Every row gives one point. The points of each table are mixes of a few directions, plus a little noise. Count the directions of each table, and those that both share. Where both have some left over, give the other angles between the two spaces (their principal angles), to ten degrees, smallest first.

First, 5 rows:
-17,6,-15
36,-13,29
54,-20,44
-27,11,-21
-45,17,-36
Second (5 x 3):
20,37,-6
-28,-54,11
-28,-55,9
23,43,-9
15,30,-5
Directions: first 1, second 1, shared 0; angles 90

First (7 x 4):
62,-1,-34,7
-42,3,20,-5
46,9,-40,5
-52,-6,38,-5
-61,11,18,-7
48,5,-36,4
-1,-20,31,1
Second, 7 rows:
-30,16,-5,-4
-55,27,-9,-6
1,0,0,0
-75,36,-13,-10
70,-33,11,9
60,-29,11,8
31,-15,6,3
Directions: first 2, second 1, shared 1

First (9 x 6):
17,-85,-52,-40,-87,54
-8,13,25,39,20,14
-10,47,36,19,21,-15
4,-46,-25,13,8,24
-5,37,24,2,3,-14
-7,54,26,-3,24,-38
4,-12,-8,-16,-34,12
0,-1,-15,-1,51,-31
4,-6,-11,-16,-6,-6
Second (9 x 6):
-9,-26,2,46,13,1
39,2,-47,-42,3,-18
-22,-11,21,40,3,8
25,-33,-45,19,21,-17
-3,24,13,-29,-13,5
47,3,-58,-54,5,-22
-27,51,54,-43,-33,21
-3,-10,-1,18,6,-1
-49,-2,61,52,-6,23
Directions: first 3, second 2, shared 0; angles 30, 30

First (7 x 8):
-23,-1,54,-51,29,5,-49,-14
-34,3,30,13,19,-9,38,37
22,-1,-4,-41,-3,5,-64,-46
6,7,-25,18,-8,-15,21,4
12,19,-55,45,-16,-37,51,12
-29,1,27,11,16,-7,31,33
47,-30,-26,4,-36,57,-28,-24
Second (8 x 8):
-25,37,-18,16,-4,9,37,-1
25,-10,-21,-26,24,-7,3,26
23,35,0,-64,18,93,-45,-45
-50,24,-12,14,-19,35,50,-55
-18,-30,-10,-1,-15,-24,-9,28
24,-42,39,32,-8,-61,-30,24
-12,10,12,37,-17,-27,1,20
35,-24,10,-9,20,-17,-7,4
Directions: first 3, second 5, shared 1; angles 80, 80

First (7 x 9):
6,39,31,12,1,61,22,22,-23
-11,-58,-3,-7,30,-25,16,-22,-9
-15,-25,-34,-34,-60,-22,16,12,-2
-13,-35,-45,-17,-11,-1,-34,10,19
2,32,-2,6,-8,69,-19,35,-1
15,21,45,31,56,-10,7,-27,-5
15,27,8,9,-7,-73,-8,-31,21
Second, 7 rows:
1,-14,1,-2,21,-54,17,-29,0
0,-24,32,12,-50,9,-7,-1,-2
1,26,-23,2,40,36,-21,16,7
-4,71,-61,-17,40,95,-17,63,1
4,-35,38,21,-10,-25,-17,-27,6
0,-21,21,4,-33,-11,4,-6,-3
-3,-5,-10,-20,-9,-50,42,-15,-12
Directions: first 4, second 3, shared 2; angles 90

First, 8 rows:
-18,-11,-10,6,-51,26,-44,27,-32
9,26,23,2,58,-3,63,-20,23
-1,20,6,-4,30,-29,33,-3,-2
-11,32,4,-7,31,-57,38,10,-22
-4,-20,-31,-14,-38,-53,-54,14,-18
-6,24,27,11,29,43,47,-1,0
23,-37,4,11,-21,82,-28,-26,43
10,-35,-24,-7,-37,-11,-56,-4,10
Second, 7 rows:
26,-8,-8,-13,32,-49,10,-31,41
7,0,15,8,13,45,18,-13,20
40,-8,30,9,57,64,50,-58,82
-30,7,-10,2,-40,-8,-28,40,-55
3,-1,-2,-3,3,-11,0,-3,4
-25,5,-20,-6,-37,-44,-33,37,-52
-22,6,-5,3,-29,4,-18,28,-39
Directions: first 3, second 2, shared 2

First:
50,32,43,4,-3,-27,0,8,-19,-1,-31
-61,-40,-53,-5,2,33,0,-9,25,1,36
-36,-22,-31,-3,0,20,0,-6,15,1,22
91,58,80,7,-4,-50,1,13,-37,-4,-54
-70,-45,-60,-5,3,39,-2,-10,29,4,42
40,26,35,3,-2,-22,0,5,-17,-1,-23
-45,-29,-38,-3,1,25,-1,-7,19,3,27
-19,-11,-16,-1,1,9,0,-2,7,1,12
-60,-38,-51,-5,2,32,0,-8,24,2,35
38,24,32,3,-1,-21,1,5,-15,-1,-23
71,48,62,5,-4,-40,2,10,-29,-1,-44
Second (9 x 11):
-12,-16,-59,27,-15,-42,-23,11,-5,4,29
19,25,54,-21,20,50,14,-3,33,-8,2
-43,-13,-65,46,0,-22,1,5,-15,17,-23
56,10,4,-25,-41,-56,-13,-20,-25,-1,34
-23,47,-14,48,31,48,39,-12,36,24,-42
-41,-45,4,-10,17,17,-14,27,-7,-14,-9
59,27,25,-26,-32,-35,6,-30,-21,3,12
-4,14,23,0,32,57,-5,20,62,-13,32
-11,-48,29,-40,-11,-18,-5,2,-57,-11,-34
Directions: first 1, second 4, shared 0; angles 40

First:
13,85,11,-26,30,32,-55,20,-27,23,-2,-11
-15,-6,14,10,-28,5,24,31,49,-16,-7,19
19,-70,-19,2,40,-30,-20,-83,33,-28,-24,-17
1,-3,-6,16,25,34,-46,0,-27,0,-8,4
-9,94,62,-34,-24,-33,8,46,-10,-12,30,-33
-1,-2,-19,0,-19,14,29,17,25,21,-7,26
-3,-44,-14,21,8,2,-8,-20,-26,-6,-1,-2
-7,-53,-30,13,-35,-25,67,-11,-17,16,17,14
Second:
-19,-31,3,23,-21,16,-8,15,6,-11,-16,5
5,-15,-21,-36,-37,30,7,6,32,72,-43,41
19,17,3,-23,16,-28,26,-16,-2,7,26,4
-32,-28,-2,62,-6,14,-26,15,-46,-48,2,-32
34,39,-9,-67,6,-3,14,-16,39,63,-12,28
37,28,-3,-47,25,-51,55,-32,-12,27,49,10
-22,-71,2,13,-53,17,24,21,27,16,-26,41
18,73,-7,-7,52,-7,-36,-18,-34,-15,18,-47
-24,-3,-7,47,3,23,-42,12,-39,-36,-9,-36
-17,-11,30,14,-9,19,-29,23,60,-34,-30,8
0,1,11,21,22,-32,15,-9,-32,-42,42,-22
Directions: first 5, second 4, shared 2; angles 30, 40

First (9 x 14):
-4,-1,0,-1,2,-1,4,1,-2,2,3,-3,2,5
8,2,0,2,-4,2,-8,-2,3,-4,-6,5,-5,-9
27,8,2,10,-13,7,-27,-5,11,-11,-20,18,-16,-33
12,4,1,4,-6,3,-12,-3,5,-5,-9,8,-8,-16
-78,-23,-7,-28,37,-20,75,16,-34,33,59,-52,46,95
-11,-3,-2,-4,5,-3,11,2,-5,5,8,-7,7,13
29,8,3,10,-14,7,-27,-5,13,-12,-21,19,-17,-35
8,2,1,3,-4,3,-8,-1,4,-4,-6,5,-5,-10
10,3,1,4,-5,3,-9,-2,4,-4,-7,7,-6,-12
Second (10 x 14):
-3,-14,7,0,-20,-5,-13,-9,4,12,-13,-9,-1,11
6,30,-11,2,49,10,22,16,-2,-24,35,19,-2,-18
-3,-13,7,0,-18,-5,-13,-8,4,12,-12,-9,-2,11
3,-1,-29,-14,-46,3,37,20,-43,-21,-46,14,31,-42
5,23,-11,0,34,8,20,14,-5,-20,22,15,1,-17
0,7,9,6,27,1,-10,-5,16,4,24,-2,-12,13
-4,-12,15,4,-5,-5,-23,-14,16,18,1,-13,-10,23
-2,-10,5,0,-15,-4,-9,-6,2,9,-10,-7,0,8
-2,-21,-12,-11,-65,-5,10,3,-28,1,-55,-3,23,-16
-1,13,21,13,59,1,-24,-11,37,10,53,-5,-27,29
Directions: first 1, second 2, shared 0; angles 80

First, 8 rows:
-22,7,-5,-12,51,5,-13,-5,35,2,6,11,2,0,3,2,-1,-14
4,-2,1,2,-12,-1,3,1,-8,-1,-2,-3,0,0,-1,0,0,2
-6,2,-1,-3,14,1,-4,-1,9,0,2,4,0,-1,1,1,0,-4
32,-11,6,17,-72,-7,19,8,-51,-3,-9,-17,-1,1,-6,-3,1,18
14,-5,2,7,-32,-4,9,3,-22,-1,-4,-7,-1,0,-3,-1,0,8
-42,15,-9,-21,95,9,-25,-10,67,4,12,21,3,0,7,4,-1,-24
-3,1,-1,-2,7,1,-2,-1,6,1,1,1,1,0,1,0,-1,-3
22,-8,5,11,-50,-5,14,5,-35,-2,-6,-12,-1,1,-4,-3,0,12
Second:
-17,8,-24,35,8,0,-4,12,-9,41,-25,-24,-42,10,60,-10,-10,-2
6,1,4,-4,-2,1,0,2,5,-7,7,4,13,-3,-13,1,2,-1
10,17,-16,68,-4,3,-3,43,37,29,1,-22,43,-18,11,-11,-6,5
4,-10,17,-43,-3,-1,2,-24,-10,-32,10,20,2,2,-31,9,9,0
0,-10,14,-39,0,-1,1,-23,-13,-24,8,16,-5,4,-22,7,5,-1
-4,11,-18,45,3,2,-3,26,12,32,-13,-21,-4,-2,34,-10,-7,1
-1,1,-2,7,2,0,0,4,1,5,-2,-4,-3,0,8,-1,-2,0
14,-7,18,-28,-4,0,3,-12,5,-31,19,20,28,-8,-46,9,8,0
3,-6,13,-29,-3,-1,1,-16,-6,-21,9,14,3,0,-24,6,5,-1
-15,-4,-4,-13,5,-2,1,-14,-20,7,-13,-3,-37,12,23,0,-2,-3
Directions: first 1, second 2, shared 0; angles 90

First (11 x 18):
16,-9,23,12,-17,30,20,-10,7,7,-36,17,-28,19,36,-8,6,-14
-10,3,-19,21,5,-14,-25,6,4,-16,-4,-16,22,-20,-4,12,-10,7
-16,27,-22,-52,42,-44,-7,9,-18,3,72,-16,43,-3,-72,2,0,27
48,26,42,4,5,52,38,-30,12,-1,-78,27,-14,60,55,-2,23,10
7,62,-27,-5,66,-30,-25,-8,-1,-37,-9,-31,84,12,-34,32,2,57
16,16,2,32,7,17,-7,-11,13,-20,-58,-4,16,12,32,17,2,13
19,-9,39,-42,-13,27,50,-11,-8,32,10,34,-46,38,9,-28,18,-17
-16,5,-11,-44,17,-30,2,10,-16,13,65,-4,13,-5,-52,-7,0,6
-19,-20,-22,42,-18,-9,-34,13,9,-14,-8,-16,2,-38,10,11,-17,-9
-15,-29,-8,34,-29,2,-17,10,7,-2,-8,-5,-19,-30,18,2,-12,-21
-31,-71,4,-2,-64,-1,6,23,-7,37,52,15,-71,-40,0,-29,-13,-59
Second (8 x 18):
9,-12,63,2,-1,16,8,14,-31,0,-24,22,24,3,-54,-18,6,-10
-15,9,-33,-41,13,-29,3,1,0,14,66,-11,-5,-3,-19,-1,-1,7
7,3,-39,27,-17,14,-1,-20,38,-4,-29,-9,-39,7,89,16,-3,-1
6,7,-30,60,-7,13,-26,-12,31,-29,-64,-18,2,-8,69,28,-9,8
0,0,20,10,7,-1,-10,9,-14,-10,-14,1,27,-7,-31,0,-1,3
0,11,-23,66,6,1,-41,-2,19,-40,-63,-24,35,-20,33,31,-13,17
-2,-3,3,-30,-1,-4,16,0,-6,17,32,7,-15,7,-13,-12,5,-5
-4,-14,39,-95,0,-10,51,10,-36,53,95,31,-30,22,-74,-44,17,-19
Directions: first 3, second 3, shared 2; angles 80

First, 9 rows:
0,-5,11,3,-2,-7,-7,2,3,3,1,1,-3,-4,0,7,-5,4,5,-1
0,0,1,0,0,0,0,0,0,0,0,0,0,0,0,0,0,0,0,0
-1,17,-41,-13,6,26,26,-9,-9,-13,-2,-4,10,13,-2,-25,19,-16,-19,3
0,6,-15,-5,2,9,9,-3,-3,-5,-1,-1,3,5,-1,-9,7,-6,-7,1
-3,41,-95,-30,13,60,60,-20,-22,-30,-6,-9,22,31,-4,-59,44,-37,-45,6
1,-16,38,12,-5,-24,-24,8,9,12,2,4,-9,-13,1,24,-18,15,18,-2
-2,22,-52,-16,7,33,33,-11,-12,-17,-3,-5,12,17,-2,-32,24,-20,-25,3
2,-36,85,27,-12,-53,-54,18,19,27,5,8,-20,-28,3,52,-39,33,40,-5
2,-29,68,21,-9,-43,-43,15,16,22,4,7,-16,-23,3,42,-31,26,32,-4
Second, 9 rows:
-2,-55,-14,45,-55,-35,-51,48,-12,-27,-32,0,36,-3,-3,30,14,8,-8,39
6,0,0,5,46,5,33,-69,24,35,33,-20,-20,6,-2,-9,-3,14,13,-21
-6,32,37,-22,16,-5,8,4,11,25,23,5,-22,-9,21,-6,-23,9,8,-3
-3,29,25,-17,22,17,17,-7,6,25,22,1,-19,2,13,-24,2,-1,-7,10
7,8,23,-10,8,23,-5,-20,1,16,8,26,-14,3,-19,-5,8,-15,-9,-6
4,-47,-48,20,-58,-41,-43,32,-18,-52,-46,14,46,-3,-22,50,-16,-6,13,-21
-3,18,-28,-13,14,2,31,3,-3,-16,-2,-24,1,1,16,-14,-5,4,6,-12
-15,22,-43,-19,-31,-8,-3,25,-10,-10,0,17,32,15,15,-14,5,-13,-32,24
16,-5,46,11,39,41,16,-15,0,3,-5,-16,-41,-10,-18,-11,17,2,16,-8
Directions: first 1, second 6, shared 1

First (9 x 24):
43,-52,12,-9,-77,7,-26,3,-21,-71,24,-18,46,-57,29,-3,-26,-18,21,-16,-5,11,14,4
47,-52,10,-18,-63,-6,-25,-9,-21,-86,39,-4,49,-56,41,6,-21,-29,12,-24,15,26,12,10
-11,-3,-8,15,23,5,17,-9,7,-18,-16,26,-6,24,1,9,-5,-23,-45,-10,8,-9,-26,6
6,2,19,32,-14,-1,-7,-19,-7,62,-59,-14,-50,-14,-34,-10,2,25,17,15,-23,-35,-1,-84
-50,47,-29,-14,61,23,27,40,28,22,20,8,11,64,-10,0,14,4,-18,14,-7,3,-6,91
10,35,26,-20,-2,-44,-24,-15,-15,91,11,-39,-44,-31,-22,-10,31,55,88,28,2,16,47,-67
-33,30,-15,-3,32,15,13,22,14,35,-2,-3,-7,35,-15,-4,8,12,-2,17,-11,-6,-1,36
-23,19,-20,-16,33,10,13,22,16,-12,27,10,21,33,8,6,5,-9,-18,-1,5,11,-5,66
12,-21,6,32,6,-6,8,-38,-3,-22,-45,34,-25,2,-1,12,-10,-26,-52,-20,12,-21,-35,-54
Second:
20,-17,-6,19,9,41,-13,33,-6,-2,22,3,21,31,-50,9,-24,-2,-16,4,11,0,-37,-13
-36,-10,27,-27,-18,5,-24,62,-52,-18,60,52,2,16,20,32,2,-3,-1,-22,64,21,-6,7
-32,-4,-12,-27,-25,35,0,95,-44,-8,49,44,16,38,-27,9,-25,-21,1,25,9,6,-21,52
-23,14,-15,10,30,37,4,31,17,1,-6,-1,18,27,-14,-9,-8,-11,-15,-6,-7,-6,-10,41
32,21,-5,-18,13,-75,9,-92,8,-15,-33,-6,-28,-66,28,-16,14,-45,18,-9,-6,21,33,-45
0,-1,9,-29,-25,-84,22,-65,-22,8,-41,13,-54,-46,49,14,40,1,18,29,-7,3,47,-59
54,-10,-10,29,-24,26,-1,-21,40,12,3,-60,27,-9,-37,-36,-32,31,15,6,-52,-18,-20,21
-15,5,7,10,34,-37,15,-57,14,16,-64,-2,-36,-9,36,18,46,11,-16,3,3,-9,30,-56
1,1,5,33,9,52,-12,15,44,9,10,-42,35,17,-7,-22,-15,39,-5,-30,-15,-18,-16,52
Directions: first 4, second 6, shared 1; angles 30, 40, 70

First:
-8,10,8,17,-23,19,8,7,-19,11,31,39,-11,-10,-3,15,-26,-13,-70,-19,-9,23,-2,-16,24,-12,-10,-42,10,20,-12,6
-11,11,10,20,-27,22,10,8,-23,13,38,47,-13,-13,-4,18,-31,-17,-85,-23,-11,28,-2,-18,30,-14,-12,-51,12,25,-14,8
-8,8,7,13,-20,16,7,5,-16,10,26,33,-9,-9,-3,13,-22,-12,-60,-16,-7,20,-2,-13,20,-10,-9,-35,9,17,-9,5
6,-7,-6,-11,15,-13,-6,-5,13,-8,-21,-27,6,7,2,-10,18,10,49,14,6,-16,1,12,-17,9,8,29,-6,-15,8,-4
12,-12,-10,-22,30,-26,-12,-8,26,-15,-42,-51,14,13,5,-20,36,19,95,27,12,-32,3,21,-33,16,14,57,-13,-27,16,-8
2,-3,-2,-5,7,-5,-2,-2,6,-4,-9,-11,3,3,1,-5,7,4,20,5,2,-7,0,4,-7,3,3,12,-3,-6,4,-2
4,-3,-3,-7,9,-7,-3,-3,8,-4,-13,-16,4,4,2,-6,10,6,29,8,4,-10,1,6,-10,5,4,17,-3,-7,5,-2
6,-7,-6,-12,16,-14,-7,-5,15,-9,-24,-30,7,8,3,-11,19,11,53,15,7,-18,2,11,-18,9,7,32,-8,-16,9,-4
-4,4,4,7,-9,8,3,2,-8,5,13,17,-4,-4,-2,6,-10,-6,-29,-9,-3,10,-1,-6,9,-5,-4,-17,4,8,-5,3
Second:
-31,-17,28,20,-7,-19,36,27,20,-26,6,-51,24,24,22,22,-4,7,18,22,11,3,-28,53,-55,38,51,81,10,16,15,-14
8,9,-24,-26,-12,-7,-6,7,14,-6,-4,21,8,-2,-18,-2,-6,-20,27,-5,18,0,16,22,2,0,18,-6,-4,-8,13,-4
-3,-24,31,20,2,-11,22,37,-11,9,33,-28,-12,-8,8,8,7,12,-33,15,-8,-2,-28,-5,-8,-2,21,10,-7,32,16,0
16,9,-6,-37,44,-22,-38,17,11,14,3,-69,-7,-33,19,-18,36,36,22,40,21,-25,13,-2,4,-25,9,6,5,-39,30,16
13,32,-22,-11,-21,11,5,-33,-11,-4,-26,35,-5,0,-19,-8,-12,-27,0,-17,5,20,13,-9,17,6,-7,-7,-11,-7,-4,-14
-2,-30,19,23,7,2,7,9,-7,5,11,1,-6,8,2,1,7,11,-7,-3,-20,-10,-15,-17,-3,-3,-14,-9,-6,22,-10,5
-1,10,10,7,3,6,-1,2,-16,12,16,-7,-13,-15,9,2,-1,7,-43,3,-5,9,-4,-19,15,-12,-8,-15,5,3,-1,6
1,-6,-20,-4,0,13,-19,-24,9,-5,-17,43,9,15,-13,-5,-6,-8,31,-24,-9,-10,20,-5,9,-3,-31,-29,4,-12,-26,7
-16,-6,5,14,1,17,-11,-5,-1,3,14,23,5,4,7,10,-14,5,-25,-15,-12,2,6,-7,9,-9,-26,-31,20,0,-24,15
14,24,-20,-6,-16,11,5,-38,-9,-6,-33,31,-4,7,-18,-11,-7,-23,13,-17,0,14,9,-10,12,10,-13,-1,-15,-6,-9,-16
Directions: first 1, second 6, shared 1

First (8 x 32):
30,-7,11,16,2,-3,12,47,21,50,3,5,-2,31,-24,-33,-11,5,-14,19,37,-4,19,3,10,-17,-34,-26,4,-13,-52,-25
3,-6,19,-29,8,-26,-17,-7,-55,-27,-6,-3,10,15,-24,-28,13,8,44,-14,-35,60,-11,-33,6,22,-4,-22,11,-34,-4,-16
-38,6,-18,0,11,15,-13,-61,1,-47,-15,-10,-10,-49,44,74,25,-28,-17,-20,-33,-34,-20,6,-11,7,45,48,-13,47,93,53
-46,12,-35,-36,-20,20,-3,-70,-28,-88,3,2,4,-51,43,17,-3,5,35,-27,-45,1,-12,6,-17,32,45,33,2,4,42,22
-34,27,-1,-4,-26,-7,-19,-33,-15,-36,27,0,28,-19,8,26,-4,15,11,-4,-31,23,-32,6,-22,4,46,23,-10,9,33,14
33,-9,18,45,26,1,9,49,51,80,-11,-6,-18,27,-15,17,11,-22,-56,27,46,-38,11,8,11,-36,-30,-9,-9,24,-10,6
29,-22,-5,16,24,16,24,31,36,44,-24,-1,-32,10,6,-8,2,-21,-31,9,39,-44,32,6,20,-13,-41,-10,4,7,-19,-2
25,0,13,-5,-22,-13,9,43,-11,24,22,11,18,36,-35,-68,-31,36,25,13,22,37,11,-2,5,1,-28,-38,13,-45,-85,-50
Second:
3,-15,-13,-56,14,-6,-5,-17,-51,-33,-21,18,-4,-7,18,-40,13,-11,56,-32,-51,17,-8,-36,26,63,-19,-14,18,-37,-10,-16
-34,36,-11,29,-34,-1,-4,34,47,63,49,8,30,-21,33,63,-25,12,-39,25,13,-33,-36,26,-11,2,20,20,-41,27,-17,19
12,35,12,13,50,81,50,11,-30,-78,-22,29,-47,11,56,38,15,-42,8,39,-52,51,-49,18,-16,-18,-14,-9,9,9,-9,-48
29,3,5,19,4,17,6,-15,20,-19,-2,9,-9,21,-19,-29,1,-4,-18,6,13,-11,13,19,-12,-35,16,11,20,16,17,-9
26,-30,16,19,-7,-9,-7,-50,7,-48,-18,-36,-10,23,-78,-51,1,20,-12,-10,51,7,70,16,-25,-73,24,6,32,11,45,11
-14,-15,-7,-12,-30,-23,-17,-40,-6,-27,5,-22,15,-12,-33,-27,-10,29,13,-22,17,1,35,1,-12,-9,26,10,9,-6,21,18
-32,48,-19,16,-23,10,2,48,39,68,50,33,30,-24,65,65,-21,-3,-28,26,-15,-37,-65,19,2,34,9,17,-42,19,-33,6
21,-32,20,-6,29,7,10,-32,-39,-68,-46,-29,-34,18,-42,-31,19,-4,22,-9,6,46,43,-12,-7,-37,-13,-19,30,-13,23,-11
13,-13,0,0,1,-37,-19,39,28,95,6,5,16,8,-8,-6,6,-6,-19,-6,17,-42,-1,-19,31,27,-24,-8,-12,-3,-19,14
-44,-36,2,-34,-16,-52,-22,-16,-46,-7,-16,-52,9,-30,-27,12,0,31,40,-31,11,35,35,-37,7,22,-13,-19,-13,-33,1,29
17,20,-5,12,11,12,5,39,31,56,15,36,4,11,31,8,1,-22,-24,16,-11,-34,-37,6,16,20,-10,4,-8,11,-21,-11
Directions: first 4, second 5, shared 2; angles 70, 80

First:
-1,0,0,1,2,2,2,2,3,-1,0,0,1,3,1,1,0,2,-1,-1,1,-2,1,1,3,-2,1,0,-1,-1,3,-2
1,5,1,7,30,14,18,15,50,-4,9,-3,-8,37,28,1,-14,37,-27,-14,6,-16,13,6,33,-14,25,7,-15,-12,40,-30
1,4,1,6,26,13,17,14,46,-4,7,-4,-7,34,27,3,-12,34,-26,-13,6,-15,12,4,30,-12,23,7,-13,-11,36,-28
0,-2,0,-3,-15,-7,-11,-7,-28,1,-4,2,4,-20,-15,-1,7,-20,15,8,-3,8,-8,-2,-18,8,-13,-3,8,6,-22,16
0,-2,-1,-4,-15,-8,-9,-9,-28,1,-4,2,5,-20,-16,-2,6,-20,14,8,-3,9,-7,-2,-18,7,-14,-5,8,6,-22,16
-2,-9,-2,-11,-53,-28,-34,-28,-95,6,-14,6,16,-70,-52,-6,26,-69,51,28,-11,30,-26,-10,-60,24,-46,-14,27,22,-75,57
0,-1,0,-1,-7,-4,-4,-4,-13,1,-1,1,2,-8,-7,-1,3,-9,7,4,-2,4,-4,-1,-7,3,-6,-1,4,3,-9,6
0,0,-1,1,7,5,4,4,13,-1,1,-1,-2,9,7,1,-4,10,-8,-5,0,-4,4,1,8,-4,7,1,-3,-3,11,-8
0,5,1,6,27,14,17,16,48,-3,7,-2,-9,36,27,3,-14,35,-27,-15,5,-15,13,5,32,-12,23,7,-14,-11,38,-28
Second (10 x 32):
-5,0,12,18,-2,15,-2,14,-14,19,4,15,12,-4,7,0,10,7,-5,6,19,-4,3,5,-3,-1,-6,-9,20,-12,3,4
3,-9,-8,-34,4,-28,7,-22,26,-29,-6,-26,-10,18,-5,-18,-30,-6,9,-6,-37,-3,-3,-16,-4,-6,7,16,-20,31,-15,-25
29,-6,-8,3,-33,12,10,5,4,22,50,40,-31,-33,1,39,9,-21,31,7,-3,11,-9,0,33,54,7,-23,10,-12,46,25
-18,-12,-16,-10,31,-31,-8,-15,-2,-26,-35,-39,-12,28,-2,-19,-15,1,-15,-20,-12,0,3,-8,-24,-18,7,29,-35,13,-36,-34
6,-5,-10,-27,-4,-17,9,-14,17,-14,-1,-15,-7,5,-4,-4,-12,-9,1,0,-30,1,-5,-6,-2,13,15,9,-14,12,4,-12
-5,-1,11,12,-5,12,1,14,-12,23,5,13,14,-5,10,-1,9,5,-10,10,13,-3,1,5,-6,9,2,-9,21,-16,8,-1
-29,-2,16,32,26,9,-15,17,-28,10,-26,-5,21,17,9,-23,5,20,-21,-7,38,-9,10,2,-25,-39,-18,7,11,-9,-35,-14
26,-11,22,-11,-31,11,12,-6,32,-6,58,31,-17,-7,0,-5,-40,-6,66,5,-10,-9,-4,-26,39,-8,-30,-23,26,44,7,9
-2,15,-26,1,15,-9,-9,-10,-6,-17,-31,-20,-8,-3,-13,19,23,-3,-19,-11,0,15,1,16,-5,-2,11,13,-35,-13,1,19
-7,28,7,18,-3,25,-6,16,-19,20,-20,7,37,-16,-2,11,41,12,-35,16,23,2,4,28,-9,-4,5,-9,16,-37,18,32
Directions: first 1, second 5, shared 0; angles 80
